Every row gives one point. Each copy is the shape, with its points in the same order, stretched, turned, moved and blurred by noise. Some copies are also mirrored. Which?

Shape (5 x 2)
[[-0.2 -0.6]
 [-6.0  3.2]
 [ 7.7  3.6]
 [ 1.8 -5.0]
 [ 1.0  0.1]]
Copy 1 (5 x 2)
[[-0.6  1.3]
 [-6.8  1.1]
 [ 2.5 -5.8]
 [ 3.1  3.5]
 [-0.9 -0.2]]
Copy 1 is: mirrored
Copy 2 (5 x 2)
[[ 0.7 -0.3]
 [-0.2  6.8]
 [-6.9 -5.1]
 [ 3.0 -4.8]
 [-0.6 -1.1]]
Copy 2 is: mirrored
Copy 3 (5 x 2)
[[ 1.3  1.4]
 [-0.4  7.4]
 [-3.8 -5.0]
 [ 3.9 -1.6]
 [ 0.1  0.5]]
Copy 3 is: mirrored

Shape (8 x 4)
[[ 1.1 -3.2  7.4  2.0]
 [ 3.3  1.4 -2.3 -4.5]
 [-0.1 -2.4 -0.6  0.9]
 [-3.8  4.8 -1.6 -6.8]
 [-3.2  8.3 -1.7  1.5]
 [ 5.0 -3.3  2.7  3.7]
 [-1.2 -0.6  1.2 -4.9]
 [ 0.7  3.1 -3.9  1.8]]
Copy 1 (8 x 4)
[[ 7.6 -2.0 -3.9 -1.7]
 [-1.3  5.6 -0.1 -2.9]
 [ 0.2 -1.0  0.5 -1.2]
 [-5.5  6.6 -3.4  2.7]
 [-0.8  3.5  2.9  9.5]
 [ 6.1 -1.1  1.7 -3.5]
 [-1.5  2.7 -4.2 -1.6]
 [-0.5  2.5  4.7  2.9]]
Copy 1 is: mirrored
Copy 2 (8 x 4)
[[ 4.4 -2.0  1.5  6.6]
 [-0.1  6.1  0.9 -0.8]
 [-2.6 -0.9  0.5  1.7]
 [ 0.8  2.9  4.2 -5.8]
 [ 0.7 -2.7 -2.4 -7.9]
 [ 0.5  0.0 -2.4  6.3]
 [ 1.4  2.6  4.3  0.4]
 [-3.2 -0.1 -3.1 -3.1]]
Copy 2 is: mirrored
Copy 3 (8 x 4)
[[-1.1 -2.4  7.8  1.6]
 [-0.7  7.6 -0.3  2.4]
 [-2.0  0.2 -0.2  0.2]
 [ 1.9  8.4  0.2 -6.8]
 [ 8.6  2.1 -2.2 -3.1]
 [-0.8 -1.5  2.9  7.1]
 [-2.0  5.1  2.8 -2.6]
 [ 3.5  2.0 -4.2  1.6]]
Copy 3 is: mirrored

Shape (12 x 6)
[[-0.6 -2.2 -2.1  0.5  1.4  2.8]
 [ 2.2 -4.6  3.7 -6.2 -2.9 -3.3]
 [-2.2 -5.8 -2.3 -3.0  4.1 -3.4]
 [ 1.2 -2.0  5.4  3.1 -1.3 -0.1]
 [ 1.4 -2.2 -2.8 -1.4 -2.2 -3.5]
 [ 4.4 -1.0  2.1  4.0 -6.0  0.8]
 [-1.1  3.5  5.5 -4.2  4.0  5.0]
 [ 4.5 -0.4 -0.1 -6.9 -5.6 -1.2]
 [ 1.3 -4.0  5.1  3.2 -1.1  4.6]
 [ 2.8  3.9  0.0 -3.5 -4.9  5.6]
 [-1.8  3.9 -1.9  4.0 -3.3  3.5]
 [ 7.5 -5.0  4.0 -4.8  0.3 -3.7]]
Copy 1 (12 x 6)
[[ 1.9 -3.0 -4.0  0.7  1.8 -0.1]
 [-0.2  0.1  7.6 -4.9 -1.0 -1.6]
 [ 4.8 -1.5  0.6 -0.6  2.4 -7.0]
 [-2.5 -3.1  3.1  1.9 -2.8  1.4]
 [-0.5  2.2  1.4 -0.2  4.3 -0.9]
 [-4.3  0.4  2.2  1.9  2.1  5.0]
 [ 1.1 -0.1 -3.8 -5.3 -9.8  1.4]
 [-1.0  4.4  4.0 -7.7  1.5  2.3]
 [-0.6 -5.9  1.1  1.6 -2.8  3.6]
 [-3.0  3.3 -2.8 -5.4 -1.6  6.2]
 [-5.9  0.3 -7.5  2.1  0.7  1.9]
 [ 4.2  2.4  8.9 -2.6 -0.1  1.0]]
Copy 1 is: mirrored
Copy 2 (12 x 6)
[[-1.2 -3.3 -0.4  2.7 -1.3  3.2]
 [-3.1 -0.5  2.3 -4.9 -7.4 -1.2]
 [-3.1 -6.1 -3.2 -3.9 -2.4  0.1]
 [-1.6  0.3  2.2  4.4 -5.6 -4.0]
 [-3.9  1.0 -3.3 -3.6 -2.6  0.4]
 [-3.3  4.2  0.3  4.7 -6.1 -1.3]
 [ 6.0 -1.8  8.5  3.0  0.7  1.0]
 [-2.0  4.0  1.3 -5.5 -4.3  2.8]
 [-1.8 -2.5  3.1  7.8 -7.2 -0.1]
 [ 1.2  4.3  5.2  1.3 -0.5  6.5]
 [-2.1  3.1  2.6  5.1  2.3  1.0]
 [ 1.2 -0.8 -2.1 -4.3 -9.9 -0.4]]
Copy 2 is: only turned

Shape (14 x 8)
[[-1.1 -1.9 -0.2  1.6 -8.2 -5.0 -0.6 -4.3]
 [ 0.2 -0.5  4.5 -2.4  1.5 -4.6 -3.7  3.2]
 [ 2.6 -4.0 -4.4 -3.8  3.2 -0.6  5.4 -6.1]
 [ 6.5  4.3  3.7 -6.7 -1.7  1.3 -3.3 -4.2]
 [-1.0 -1.2  2.8  0.8 -3.6  5.3 -4.9  0.4]
 [ 3.9 -4.1 -3.3 -2.6 -3.1 -0.8 -3.9  1.0]
 [ 6.0  0.9 -0.8  2.7 -6.7  4.7  5.7  1.6]
 [-4.6  1.2 -0.1 -6.0  3.2 -3.2  2.1  0.8]
 [ 5.9  2.8 -3.2  0.2  0.1  2.0 -0.5 -3.0]
 [-2.0  2.9  2.0  5.2  2.3 -0.7 -3.2  3.7]
 [ 2.8 -0.7  1.1  0.7 -7.9 -1.4 -0.7 -4.4]
 [-1.1 -1.9  3.9  3.2 -0.8 -5.8 -4.2  3.3]
 [ 2.1 -0.1 -3.3 -4.3 -3.4 -3.8 -5.7 -1.9]
 [-3.5 -3.1 -3.1 -5.8 -7.0  1.8 -1.1  3.8]]
Copy 1 (14 x 8)
[[ 3.4 -4.4 -5.0 -1.3 -6.1 -3.3  0.1 -2.1]
 [ 2.2 -6.2  3.6 -1.7  0.5 -1.1 -4.2  2.9]
 [ 3.7  6.6 -3.6 -0.5  2.0 -2.3  6.9 -2.2]
 [ 7.4  6.2  1.7  4.2 -2.6  1.7  1.0  3.3]
 [-3.0 -0.8  0.0 -1.0 -3.1  6.3 -2.4  0.1]
 [ 5.1  0.8 -4.1 -4.2 -1.2  2.4 -0.8  3.9]
 [-1.8  0.1 -8.7  4.4 -0.5  2.6  0.3  5.2]
 [-0.2 -3.3  4.0 -1.7 -1.1 -4.7  3.9  2.6]
 [ 1.5  7.9 -4.3  2.6 -0.3  0.3  0.1  2.7]
 [-5.8 -2.8  1.3 -1.0  0.3 -0.9 -6.0  1.6]
 [ 4.0 -0.2 -5.0  1.3 -5.2  0.0  0.8  0.2]
 [-0.1 -8.5  1.2 -2.7 -0.7 -1.3 -6.6 -0.3]
 [ 7.2  3.0 -1.5 -4.4 -5.3 -2.1  0.1  3.4]
 [ 1.0 -5.1 -2.3 -6.7 -5.8  2.7  3.8  7.3]]
Copy 1 is: only turned
Copy 2 (14 x 8)
[[-1.4  1.2  6.1 -1.2 -2.0  0.1 -5.8 -4.8]
 [ 0.9  0.1  2.5  0.9 -3.2 -1.1 -2.8  6.7]
 [-2.2  0.3  5.4 -5.1  5.2 -1.9  3.5 -4.2]
 [ 8.0  5.9  4.3 -5.2  1.1 -2.5 -1.5  1.1]
 [ 1.0  1.2 -2.6 -3.3 -2.5  2.1 -5.3  0.5]
 [ 2.0 -0.4  3.7  0.3  0.8  5.9 -0.2 -1.5]
 [ 1.2  4.1 -2.2 -3.1 -6.2  2.4  2.6 -6.2]
 [-3.7  4.1  2.3 -0.8  2.6 -1.8 -0.1  2.8]
 [ 4.7  1.8  1.7 -2.1  2.3 -1.7  1.1 -3.9]
 [-0.4 -2.3 -3.1  1.3 -2.9 -1.7 -4.1  1.5]
 [ 2.0  1.6  3.8 -3.8 -2.7 -0.1 -3.7 -5.5]
 [-1.0 -4.3  1.1  1.5 -5.6 -0.4 -4.5  2.0]
 [ 3.5  1.6  5.5  0.8  2.4  1.4 -3.2 -2.1]
 [-3.4  4.7  1.4  0.1 -0.8  7.0 -3.6 -0.8]]
Copy 2 is: mirrored
Copy 3 (14 x 8)
[[-2.0 -0.2  6.2  4.3 -3.7 -6.9 -6.0 -4.8]
 [-0.7 -4.4 -1.5 -0.8  6.7 -0.8 -1.9 -2.7]
 [ 2.5  2.6  0.4 -6.4 -8.1 -5.6  1.7  1.0]
 [-3.5  5.0  7.2 -8.8  4.1  3.4 -3.0  0.0]
 [-3.8 -4.4  6.7  2.4  0.0  4.5 -4.3  3.7]
 [ 2.2 -1.3  1.9 -1.1 -3.3  2.3 -5.4 -4.5]
 [-3.9  2.5  5.5  3.0 -7.9  5.6  6.0 -3.4]
 [-1.9  1.6 -5.3 -0.2  2.8 -5.6 -2.0  2.0]
 [ 4.4  5.4  5.2 -2.3 -2.2  3.0  1.4  1.1]
 [ 3.0 -3.1  1.0  6.4  5.8  1.6  1.6  2.7]
 [-3.0  0.8  8.6  0.6 -3.8 -2.1 -3.3 -4.1]
 [ 1.3 -6.9  0.6  4.4  4.7 -2.0 -1.6 -4.0]
 [ 2.8  2.5  2.7 -1.5  0.8 -1.3 -9.4 -3.6]
 [-5.3 -1.0 -1.3  3.8 -4.6  0.9 -8.8 -2.4]]
Copy 3 is: mirrored
